Each row is a point. To make a cloud, some directions were put in groups of two or more. Within a group, all points are equally far from the middle, so they leave a hole (a ring in 2 directions, a hollow ball in 3). The other directions are filled evenly. Then the cloud was stretched, turned, moved and blurred a little. How many holes are there, and how many directions does each take, smallest first?

Cloud (13 x 2):
[[ 18  70]
 [-23 -26]
 [  2  71]
 [-21  14]
 [ 38  61]
 [ 47 -42]
 [-69  36]
 [-31 -71]
 [-64  17]
 [  3  -7]
 [  5  30]
 [-26  22]
 [-10  20]]
Holes: 0

Cloud (20 x 3):
[[ 12  28 -23]
 [-53 -34  -5]
 [  9  12  62]
 [ 49 -62  29]
 [ 38  37  52]
 [ 25  21  42]
 [ 24 -52   4]
 [ -2  21  17]
 [-13 -72  33]
 [-15 -71  55]
 [ 80 -22  10]
 [ 65 -27  30]
 [-10 -43  -9]
 [ 37 -21   7]
 [-20 -82 -41]
 [-36 -61  -3]
 [-37 -53   5]
 [ -4 -46  65]
 [ 49 -64  17]
 [-13 -33  15]]
Holes: 0

Cloud (29 x 4):
[[ 65  19  -8  69]
 [ 39  20  34 -41]
 [ 64 -48 -40 -52]
 [-38 -36  14   7]
 [ 39  33  32   0]
 [ 26   0 -64  48]
 [ 44 -38 -74  66]
 [ 31  -9 -31 -18]
 [ 25 -30 -31  67]
 [ 41   7 -18  20]
 [-39  40  32 -24]
 [ 28  -7 -65 -15]
 [  3  37   0  29]
 [  7  10 -19  21]
 [-55  -3 -11 -37]
 [ 17  63  17  54]
 [  4   2 -31  23]
 [-17 -12  12  60]
 [ 17 -34  49  36]
 [ 66  65  24  71]
 [-18   0  17  84]
 [ 13 -16  61 -52]
 [  8   2  32  64]
 [-13   3  -5  86]
 [-28  27 -37   0]
 [ 50  38 -40   6]
 [ 53 -48 -57  17]
 [-23 -78  34  89]
 [ 32 -14 -15  69]]
Holes: 0

Cloud (50 x 6):
[[ -2  30  12  -4 -44 -63]
 [-15 -34  35  21 -36  27]
 [ 61  -4  23   0  37 -16]
 [-10   1  70 -36 -17  20]
 [  0  -1  61   1 -11   4]
 [ 30 -17 -18  39  21 -83]
 [ 19 -63  12  28 -18  12]
 [-40   6 -11  -4   7 -53]
 [ 42 -56 -37  13 -24   8]
 [ 32 -50 -40 -19  58  -8]
 [-33  84  86   9 -47  32]
 [  3  18  39  29  -1   1]
 [-36  49  34  51 -18  28]
 [ 26 -36  11 -20  29 -45]
 [-56 -22  26 -27  43  -9]
 [ -6 -56 -48   3   7   0]
 [-29  -4  -6  -1 -62  -1]
 [ 15  19 -26   3 -34  28]
 [ -9  29  23  24  -8  56]
 [ 34  58  24  -2 -45 -41]
 [-31  17 -14 -11 -24  -6]
 [ 30   5 -22   0 -24 -15]
 [  7  34  34 -23   6 -28]
 [-39  -7 -30   0  13 -29]
 [ 18  58   0  48  47   2]
 [-18 -38   6 -37   2  21]
 [  8  29  62  -3   1   9]
 [ 39  -5 -18   2  44 -11]
 [  0 -63  25  19  41 -38]
 [-34  58 -19   1  19  -5]
 [ 34  20 -62  29 -32  29]
 [ -3  25  -9 -17  -9 -95]
 [-51  76  26  -4  28 -14]
 [  0  26  17  49 -58   1]
 [-16  35  -5  36   4  37]
 [-17  16  34  39 -28 -61]
 [  8  19   6  27  -6 -62]
 [ 46 -33   2  58 -14 -24]
 [ 14 -16 -12  37  17 -26]
 [ 30 -45 -34  16   7 -14]
 [-41  19  35 -47  18  28]
 [-56   3  50  36 -47   9]
 [-29  65  73 -12  42 -20]
 [ 34  23  22  30 -56 -18]
 [ 31  31  11  21  13  10]
 [  8 -23 -41  55  22 -23]
 [-16  35  77  24 -54  13]
 [-15 -40 -17  14  44   7]
 [ 25 -30  17   6  17  22]
 [ 26   2  21   8  50  32]]
Holes: 0

Cloud (75 x 8):
[[-12  14 -19   1   0 -73 -11   2]
 [ -1 -15 -24  16  14  85 -38  48]
 [ -5  27  40 -49  -1   5 -14  22]
 [ 70  -1   4   0 -14  31  27  21]
 [ 18  34 -64  -5 -19  -4 -20  37]
 [  9 -19 -44 -26  52  25 -51  14]
 [ 40  44  23 -48  25  -9 -57  37]
 [ 14 -27 -43  29 -69 -26  23  21]
 [ 15  63 -22  -7  33  55 -16  29]
 [ 41  -2 -62  26  33 -10 -48   5]
 [ -3 -14 -85 -39  10  45 -32   2]
 [  9  33  18 -20 -25  17   6  34]
 [ 24 -13  -6 -67  55   6  47  33]
 [ 24  23 -23  -3  42  13 -28  -2]
 [ 44  58 -48   6  -6  17 -40  29]
 [ -9  -4  -1  55   4 -33 -49 -29]
 [ 12 -19 -26  -3  -3 -62   5 -42]
 [-26 -26  -2  30   6  22 -17   5]
 [ 25 -19 -65  47  27  33  30  -4]
 [-38  51  24  -9 -32   3 -13 -65]
 [ 35 -49 -72   7  -4  88  -7  15]
 [-29 -14 -55  33 -73 -16  13  -6]
 [-24 -72 -12 -49 -29  35 -21  14]
 [-13  55  14  31 -65   9   3 -55]
 [-21  22 -70 -16  40  43 -61   1]
 [ 65  16 -24 -15 -13  17 -42  20]
 [-18 -14  17  62  -6 -50 -78  26]
 [  8  31   5 -34 -22 -24 -24 -64]
 [-17  48   2  -3 -22   6 -14 -32]
 [  8  -3   8  -6 -14  33  36  36]
 [ -3  56 -72 -65  25  11 -21   9]
 [-43 -13 -11  12  23 -19 -47 -50]
 [ 47  26 -95 -37  -8  11 -74 -17]
 [ 34   1 -40 -22 -37  37   3  86]
 [ 45  36   1  -3 -33 -51   1  56]
 [ -1  -9   8   0  23  32 -35   3]
 [  7 -28 -23  -3   2  74  31   1]
 [-25  30  11  59 -54  11   9 -44]
 [ 18 -32 -46  32   7 -34  28  45]
 [ 69  15 -38  19  15 -29 -56 -37]
 [  2 -21  42 -38  52  42  20  20]
 [  1  36  36  55  36  -9 -21  -3]
 [ 18   8   8 -40   3   0 -67  53]
 [-29  26 -72 -42 -35  29 -47   8]
 [ 11  30   0   4  -9 -43   6 -32]
 [ 20 -17 -44 -11 -49 -48  -2  18]
 [-11 -83  -4 -46 -44  44 -18 -20]
 [ 53  36 -26 -27   6  61  17  64]
 [  0  36 -50 -24 -56 -17 -18 -44]
 [ 30 -18 -65  82  15  20  25  10]
 [ 17 -13 -41   6  20  68 -18  38]
 [ 24  34  -1  14  55  -4 -10 -63]
 [  2 -14 -34  11 -60  57   8   2]
 [ -2 -25  62 -50   5  34  13  49]
 [ 29 -66 -13  45  16  -8 -10  58]
 [ -8  -3  10 -89 -18  -9 -20  36]
 [ 55 -35 -64  18  15  59 -50  -8]
 [-15 -49 -45  -3 -50   5  14  13]
 [ 24 -35 -42  16   2 -30  37  35]
 [-32  49   1 -36 -48  47 -56 -44]
 [-20   4 -36 -63 -15  36  -2  46]
 [ 21  -3 -43  36 -11   2  45  20]
 [  2  70  -9 -18 -36  54 -48  -1]
 [ -6  19  26 -11 -19  12   3  51]
 [ 28  -4  34 -37  23  16 -71 -11]
 [ -6  41 -20 -16  34  -7  -2 -17]
 [ -3  26  18  52   3   5 -44  10]
 [  7 -20 -12  -3  -9  65  -3  39]
 [ 35 -22 -45 -28  12  39 -60 -39]
 [ 37  39  -9 -77  47 -24 -57 -18]
 [  7  21  -2  -6 -75 -20  31  29]
 [  5  57 -13  27   7 -29  -7  14]
 [ -5 -16  12 -35  65 -28 -34 -22]
 [ 36  31 -28  29  53   6 -24  -8]
 [ 41  19 -11  50  35  43  42  23]]
Holes: 0

Cloud (102 x 9):
[[ 38 -15 -31  -1  -2   2 -40 -19  21]
 [ 15 -27 -12  60  -1  -5 -15  28 -21]
 [ -4 -14   2 -21 -16   3  -7 -55   3]
 [-51 -44  -1  18  16 -37 -48   2  27]
 [ 15 -10  44   0   4  13   4  -9  39]
 [ 13  21 -27 -13  -3  29  -1   3  43]
 [ 35  32  18  20 -13 -13  22  14   7]
 [ 11   4 -23   2  17 -10   3  30 -31]
 [ 25 -27  29  -3   2  -1  44 -53  -8]
 [ 74  41 -13  -4  -8   5  -1  -5   7]
 [ 18  55   7 -27  22   3  27 -14 -13]
 [ 11  -9  11  -7  10 -10  24 -12 -12]
 [  2  -3 -32 -20 -37 -52 -31   2  25]
 [ 11  46 -13 -20 -18 -11 -34  -4  18]
 [-15   3   5 -25   6  53  15 -25  10]
 [-15 -23  -7 -21   3  36 -26 -41  54]
 [ 27 -41 -21 -13  -1  12  -7  16  28]
 [ 19  -6  32 -27 -43 -10   5  11  -5]
 [-36 -21   3 -25  10 -12 -40  20  15]
 [-18  21  15   7  19  34  33  32  -1]
 [-29   4 -21  15  46 -33 -35  25  35]
 [-83 -15 -17 -32  22   9  10 -17  19]
 [ -7   9  53  27  28 -53   8  26   6]
 [ 24  -4  52  -5  20 -35 -21  -4  -5]
 [ 38  27  24 -18 -32  16  34   6  20]
 [ 25 -20  41  11 -30 -12 -23  32  14]
 [ 36  39  24  32  -8 -31   7   7   1]
 [  1 -45 -28 -32  23  25 -39  -7 -10]
 [ -5  -8  43  14   9 -46 -62  -1 -11]
 [ 27  21  -8   6  38  12 -60   3   4]
 [-55   3  35 -37 -12  22   0  -2  14]
 [-58 -42 -26   1  11  14   5 -18  -6]
 [-37  15  44  -1   6   1  12  37 -20]
 [ 19  38  33  20  20 -67  31  46  32]
 [ 11 -11 -21 -55  -1  19 -19 -28   0]
 [-55  -4  10 -22  -1   4  -8   7  63]
 [-13  14  -2   2   1 -34 -30  11  43]
 [ 20 -20  -8  11  51  11 -57  32 -15]
 [ 14   9  23 -13  22   2  39  -4  -4]
 [ -8  27 -15 -15  17  -5  46 -17  14]
 [  2 -26  -3  11 -20 -28 -45 -16 -10]
 [ -5 -19  36  14 -17  26 -19  17  26]
 [ 14  39  37  -5 -61 -31   4  31  -1]
 [  7  30  11   9  12  23  32  -3   6]
 [ 25  22  20  -5   9  -2  42  35 -32]
 [ -7  17  -1  45  25   9 -52   9   0]
 [ 21 -29   2  33  31  16   3 -12  28]
 [-13 -14  33   0 -19   5  20  32  83]
 [  6   1  32  25 -44 -32 -23  59  37]
 [-15 -13  46 -27  24 -17  -6 -18  -6]
 [-39 -10  12  -5 -28   6   1  -4  58]
 [-69 -28  -6  -7 -13  21 -72  -2  11]
 [ 20 -35  -8  40  19  -5  11  27  27]
 [-23  -6 -16   0 -41  -1  -5  -8  29]
 [  2 -52   1   7  53   4 -39  10   7]
 [ 24  -9   6  -9  52   8 -20   8  20]
 [ 56  10 -21  -7  54  12   4 -15  17]
 [ 20  21  18  30   1   8  -7  11 -22]
 [ 64 -13  10  16  48  20  21  33  13]
 [ 30  -2  35  21  45  34 -10 -23  34]
 [ 58  23  -3  26  26  25 -46 -43   2]
 [ 64   1   7 -14 -12  18   2 -32   2]
 [ -5 -24   3  -2 -10  22  37  22  -2]
 [-33 -36  16  18   2   9  26 -10  30]
 [-10   9  -4  19 -14  -8  15  -3  21]
 [-11  21 -37 -25 -12 -15 -22  35   8]
 [-42  -1  -9 -33  63 -16 -48 -15  45]
 [ 47 -15   9 -55  -1  19  14 -22  18]
 [ 16   6   2 -41 -16 -34  35 -34   4]
 [ 42 -25 -30 -41  38  14 -15 -39  -5]
 [ -5   5 -12 -13 -40 -28   3 -22  31]
 [ 15 -50 -20 -13  28  44 -26 -26  62]
 [-26 -14  19  -8   6  20 -32  28 -32]
 [ 57  12  -8  -3  34 -46  26   7   4]
 [-12 -12  37  -9   5  -4  -7 -18 -24]
 [ 32  21 -23   2  -8 -53  -6  -9 -32]
 [-13 -40  51  27   4  13  31  -9  23]
 [-37   8 -22 -26 -20 -39 -51 -36 -29]
 [ -9 -40 -28  -3 -30 -18  32  25   7]
 [ 16 -50 -15   8   3 -43 -58  23  33]
 [  6  -5  19 -14  29  -9 -19 -61  71]
 [ 18  -8 -39 -56  27 -21   3 -22   1]
 [ 48  79  34 -20 -25   0  13  -8  15]
 [  5  -1  -9 -37 -66 -32   6 -50   6]
 [-23 -10  55   5  18 -34  26  56  35]
 [ 35 -32  52  10  49 -14  16 -30  14]
 [  8 -31  -1  14  27  14 -21 -11  48]
 [ 15  14  -1  -9  28  -3 -17  15 -33]
 [ 14 -47  43   4   0  -5 -14   5  15]
 [ 31  -4  -1  -9  28  33 -50 -27  39]
 [-18  12  31 -23  -6  25 -33 -31  26]
 [-24 -45   4 -34   5 -38   8 -57   7]
 [-33  20 -14 -40 -18  23 -42 -54  21]
 [-51  20  -7 -17  17   0   8 -28  -2]
 [ 15 -41  34  -5  72   1  -3  11 -13]
 [-30 -39  35  24   5  16   1   7  12]
 [-46 -49   3   2 -12 -20 -23  11   3]
 [ 35  -5 -21 -10  16  15 -95 -16  22]
 [ -9  29   4   8 -28  21  -5  -1  23]
 [ -5   1  21  10 -63  -3  22  29  58]
 [ 68  26  14 -12  15 -11 -25   3   6]
 [ 11 -26 -18 -23 -25   1   4  -9  56]]
Holes: 0

Cloud (101 x 9):
[[ 29  -4 -14  38  53  45  -2 -25 -37]
 [ 36  64  -4 -17  43  50  13 -39 -42]
 [ 26  74 -13 -32  65  33  28  -2 -30]
 [ -2  49  13  23  15  54 -27 -45 -27]
 [ -1 -19   4  64   5 -13  43  -7 -10]
 [ 22  35  26 -12  16   5  18 -46 -40]
 [ -1  28  37  28  10 -20  -6 -41 -46]
 [-14 -31   4 -18  60  55   7 -37   0]
 [-14 -37 -46  22 -16   1  -7  35  35]
 [-61  12 -47  51   6  -7   9 -24  18]
 [-13  37  36   8  10 -18  -9 -39 -15]
 [-11 -17   2  24 -54  27  10 -37  44]
 [ 19 -16  32 -25  45 -19  13 -25 -44]
 [-10  14  -5  50 -45 -16 -39 -25 -19]
 [-35  32 -31  48 -57  39 -21 -19   0]
 [ 42 -10  18 -13 -36  16 -54  17  41]
 [ 57  11   5  -7  37  17  42 -26  -9]
 [ 63  25  15   3  62  33  19 -16  -3]
 [ 20  55  36  29  39   7  32  -8 -51]
 [  5 -12  36 -16 -32 -42 -13 -33  -4]
 [-27 -15  37  35  -9  12 -34  10  44]
 [ 57  -6 -21 -22  40  45 -30  13 -44]
 [ -5 -13  -4 -23  10  21  35  11   7]
 [ 24  -5 -22  53  20  33  32 -15 -10]
 [ 40 -44 -52 -18  -1   1  -3  15  24]
 [ 17  56 -47 -11  37  44 -20  23  21]
 [-44  35  -8  43  58  72  -7 -40  -2]
 [-13 -10   8  45  -1  -9  35 -53 -50]
 [-10  75 -57  32  20  26  21  -3 -34]
 [ -9  49 -14  17  -1  32 -39 -23  13]
 [ -3  -9 -41  49 -31  29 -16  24  25]
 [ 10 -34 -25  -8  45 -46 -24   1   9]
 [ 66 -30  13  -6   7  -3  -2  11  -6]
 [-33 -12 -35  39 -44  18 -17 -18 -26]
 [ 44   2  28  -7  78  18 -10   4  -3]
 [ 21  23  -5 -30  43  19   1 -58   9]
 [  7 -61 -14 -11 -36  38 -33  23  61]
 [ -4 -13   1  13  22  50 -52  28 -14]
 [ 55  48 -13   8  50  50   1   2  -2]
 [ 17  40 -13  15   8 -25  18 -39 -10]
 [-53   9  -3  26  18  39  -8 -45  25]
 [-14 -30 -13  17  30  61  -1  10  -2]
 [ 40 -14  25  61 -29 -10 -22  -2   9]
 [ 39 -26   2 -28 -50 -15 -65  -2  19]
 [ 33 -19   1 -19  -4 -50 -25  21  23]
 [-18 -24 -29  26  22  21   6  41   3]
 [ 36  51 -13  14  13  54 -21  -9  25]
 [-23   2   0  -8  63  72   9 -10 -11]
 [ -4  -5 -84  15   3  36 -36 -20   7]
 [-23 -75  50  16   7 -44   2 -18  19]
 [ -4  -6  20  12  12  50   3  15  24]
 [  3  49 -17  48  -9  67  -2 -24 -44]
 [  1   2  47 -11  54  51  -3 -55  -5]
 [-14 -10 -46  44 -31  27 -12 -55   0]
 [ 29  25 -11  57  13  41 -33 -19  23]
 [-25 -27 -17  12  -7  23  -2 -55  37]
 [ 22 -16   4 -39  31  18  41 -20 -25]
 [-24 -39   7   7 -20 -37   5 -47   4]
 [-10  41 -74  -6  33  51   1  40 -23]
 [-24 -10  22 -26 -15 -32  33 -22 -14]
 [ 34  67 -37 -14  42  78  -5  -1 -33]
 [-13  -3  -5  70  44  42  34 -43 -29]
 [-35  47 -56  24  28  77 -28 -34  13]
 [-14  -5  36  -3   8  62 -24 -28  -9]
 [-16  31 -11  51  70  95  -9 -29  20]
 [ -6 -58  29  -4 -32  -9 -25 -40  44]
 [-12 -13   8  64   3  17  52 -21 -18]
 [ 20   0   3  18   3   2 -58 -16  12]
 [-24 -24 -77 -11 -17   8 -18   6  -5]
 [  8 -36  35 -62  -5  -6 -15  18 -20]
 [ 31  34 -12  20  -8  46 -19  22  -6]
 [ 48 -76  37  34 -25 -13 -36  -2  -3]
 [  4  18 -64  11 -41  22 -42  27  -1]
 [ 11   7  38  69  17   6  -2 -41 -46]
 [-22   5 -22  65  66  24  10 -13 -18]
 [ 54  16  40  11 -24  35 -15  -5   7]
 [-26  23   5   4  75  54 -19 -23  23]
 [ 16  57  -5 -22  78   8  24   7  20]
 [ 47 -11  43  -4  -2  31 -26  -5  38]
 [ 18   9  10   4  29  -2 -37 -31   4]
 [ 12 -41 -51  17  28  33  -9  33  15]
 [-23   5  32  -1  60  15  66 -21 -24]
 [ 39 -22  21 -63  16 -14  -1  43  -2]
 [-30 -15  51  16  33  34   4 -23  -1]
 [ 16 -35  26 -55  64  31 -32  -6   5]
 [-13 -32  15  91 -20   4  19 -32  20]
 [  5 -12 -74 -36  -6  73 -26  45  22]
 [ -7  -6 -64  17  11  49 -22 -28 -25]
 [ 11 -80   8 -12  25   8 -18 -24   5]
 [-20   5   8  36  28  61  24  -2  -1]
 [ -6 -14 -22 -12  32  16  12 -64  16]
 [ 40 -13  40  16  69   1  23 -32 -15]
 [-21  12  24 -17  10  31  -4 -47   2]
 [  5  22 -87 -16   0  45 -43  24 -20]
 [ 28  42  -8  21  75 -15  23   6   0]
 [  3  29 -12 -38  49  46   0  44 -13]
 [ 21 -49  35 -12  -1 -18  35   1 -13]
 [-12 -13 -10   0  20  39  -1  36  31]
 [ 51 -27  47  10 -16 -31  12   3  -9]
 [  5 -33  18   6  62  11  47 -28 -20]
 [ 18 -48  34 -20  25 -23 -27 -28   8]]
Holes: 2 (3, 3)
